Each row of a before or after table is a point. One or more steps were done to the points. Then noise was added and the rows were shuffled. The steps act on how far a point lies along the listed directions, d1 being the first. Name the steps. A step turns or swaps two directions, mirrors them in a line or flattens them onto one, adds a multiple of one to another, or multiplies one. Angles are multiples of 10 degrees, from the lower direction toward the higher: turns from -170 to 170, lines from 10 to 170 but not 90. Use the fewest steps. Two steps may share a direction if one is a turn and the other turns, adds or multiplies; they go together, in the order done. Otherwise the lowest direction goes first.

Directions:
(1): [ 5.3 -1.3]
(2): [1.3 5.3]
Before (14 x 2)
[[10.2 -6.1]
 [-4.3 -3.0]
 [-0.7 -4.5]
 [-3.5 -3.6]
 [-2.4 -3.8]
 [-4.2 -2.5]
 [ 3.2 -5.1]
 [-1.0  7.2]
 [ 1.7  5.1]
 [-4.2 -1.4]
 [ 1.5 -4.7]
 [-3.5  1.5]
 [ 4.1 -4.6]
 [ 4.7 -2.3]]
After (14 x 2)
[[-0.6 -4.8]
 [-0.3  3.1]
 [-0.7  2.3]
 [ 0.4  4.6]
 [ 0.2  4.7]
 [ 5.2  2.6]
 [ 3.2  3.1]
 [ 0.0  4.6]
 [-0.7  3.8]
 [ 2.5  0.2]
 [-3.5 -6.5]
 [ 2.9  3.8]
 [-2.2 -0.5]
 [ 2.9  3.3]]
Steps: multiply d1 by 0.4; multiply d2 by -1

Directions:
(1): [ 2.1  3.3 -5.3 -2.0  5.8  2.6]
(2): [ 1.3 -3.1 -7.2  1.2 -4.9 -0.2]
Before (10 x 6)
[[-4.4 -0.8 13.0  4.4 -6.8 -4.4]
 [-3.9 -3.4 15.5  2.6 -3.0 -2.1]
 [-2.5 -1.8  9.1  3.0 -4.0 -3.2]
 [ 0.2  1.4  6.7  0.3  4.1  1.3]
 [ 0.7  1.2  7.9  3.2 -3.1 -4.4]
 [-3.1  3.5  9.4 -0.8  3.2  1.2]
 [-1.9  5.3 -2.1 -0.7  5.2  4.5]
 [-0.9  0.7 -8.4  0.8 -1.4 -0.8]
 [-4.2 -2.5 15.2  2.2 -3.6 -2.4]
 [ 2.4 -0.1 -2.4 -0.6  0.3  0.9]]
After (10 x 6)
[[-0.3 -2.9 -0.6  1.5 -3.5  0.0]
 [-0.6 -1.1 -0.7  4.3 -6.6 -2.4]
 [-0.1 -4.1  0.1  1.6 -3.2  0.2]
 [ 3.1  1.1  0.1  3.3 -2.9 -3.2]
 [-2.6  5.6 -0.3 -0.6  5.3  4.1]
 [ 1.8 -0.1  0.7 -0.8  0.4  0.1]
 [ 1.7  1.4  1.4  0.3  4.6  2.2]
 [-1.0  3.1  0.5 -0.9  3.4  2.4]
 [-0.3 -1.8 -0.2  2.9 -4.1 -1.9]
 [-2.8  0.8 -1.4  1.0 -1.1 -1.8]]
Steps: flatten d1 and d2 onto the line at 140 degrees
